Every row gives one point. Each copy is the shape, with its points in the same order, turned, moved and blurred by noise. Is it also mirrored, or only turned?
In the rows, zero is written as 128.

Shape (8 x 2):
[[153 129]
 [151 141]
 [163 137]
 [144 109]
 [ 54 100]
 [ 76  82]
 [125 123]
 [132 171]]
Copy 1, 8 rows:
[[147 115]
 [139 103]
 [165 100]
 [161 131]
 [ 77 183]
 [115 194]
 [137 136]
 [112  83]]
Copy 1 is: mirrored
Copy 2 (8 x 2):
[[114 121]
 [113 133]
 [ 98 121]
 [128 107]
 [206 148]
 [199 119]
 [139 128]
 [106 164]]
Copy 2 is: mirrored
Copy 3 (8 x 2):
[[ 94 124]
 [ 93 135]
 [ 84 129]
 [109 108]
 [200 115]
 [178  93]
 [123 123]
 [110 170]]
Copy 3 is: mirrored
Copy 4:
[[109 149]
 [125 164]
 [100 163]
 [ 98 135]
 [160  56]
 [129  59]
 [123 124]
 [154 161]]
Copy 4 is: mirrored

Shape, 9 rows:
[[150 126 133]
 [ 84  73  95]
 [108 115 102]
 [122 104  71]
 [186 132 170]
 [123 103  94]
 [154 124 113]
 [180 158 169]
 [ 92 124 106]]
Copy 1, 9 rows:
[[130 150 108]
 [167  72  74]
 [149 101 109]
 [185 106 111]
 [109 195 100]
 [170 117 103]
 [153 152 114]
 [ 96 191 122]
 [138  88 114]]
Copy 1 is: mirrored
Copy 2:
[[128 122 115]
 [165 192 166]
 [148 146 158]
 [117 162 174]
 [120 100  68]
 [130 159 156]
 [114 125 130]
 [123  76  79]
 [164 140 168]]
Copy 2 is: mirrored

Shape, 12 rows:
[[179 142 133 139 192 123]
 [116 178  93 115 140 140]
 [172  78 138 134 153 128]
 [166 145 149 132 174 148]
 [ 79 110  89 120 138 108]
 [124  97 161 111 178 168]
 [142 135 103 164 112  90]
 [ 73  78 133 147 116 163]
 [120 133  73  88  78 108]
 [151  64 156 139  83 160]
 [ 99 119 127 129 143  99]
 [ 98 178 158  58 117 135]]
Copy 1 (12 x 6):
[[ 77 117 117  79 126  85]
 [140 163  75 129 129  83]
 [ 96  99 146  99  86 124]
 [ 74 138 121  94 129  99]
 [151  91  89 165 112  94]
 [ 57 126 119 147  74 106]
 [157 104 121 103 157 126]
 [116  98  97 187  92 158]
 [202 143 111 140  97 109]
 [117 124 155 131  79 194]
 [126 102 113 151 127  90]
 [123 192 137 182 118  68]]
Copy 1 is: only turned
Copy 2, 12 rows:
[[136 120 137 111  61  76]
 [142 186  93 153 116 101]
 [120  89 144  99 110 113]
 [133 111 109 117  68  99]
 [170 160 136 154 158 122]
 [168  79  94 131 103 116]
 [110 172 166 140 114 149]
 [174 114 110 134 158 188]
 [ 90 171 121 163 179 121]
 [101  77 114 113 138 179]
 [163 135 153 159 124 126]
 [127 130  73 227 113 112]]
Copy 2 is: mirrored
Copy 3 (12 x 6):
[[133 155 130 142  56  99]
 [141 151 133  91 134  63]
 [136 115 138 155  86 154]
 [141 159 127 156  83  96]
 [113 140 156  70 150 134]
 [152 174 154 166 126 141]
 [ 88  94 114  96 108  99]
 [106 126 168 146 189 144]
 [154  89 107  61 159 110]
 [134  79 121 182 152 151]
 [101 146 127  98 130 132]
 [164 186  73 105 171  97]]
Copy 3 is: only turned
Copy 4 (12 x 6):
[[ 66 135 171 165 143  91]
 [140 150 145 187  99 141]
 [ 95 120 142 118 176  89]
 [ 74 129 161 140 115 105]
 [158 138  84 179 137  98]
 [ 77 137 102 112 111  95]
 [163 108 162 189 151  96]
 [167 126  88 108 117  60]
 [185 140 115 162 158 158]
 [146 111 132  71 155 101]
 [135 106  99 175 139  95]
 [127  96  86 146  77 185]]
Copy 4 is: mirrored
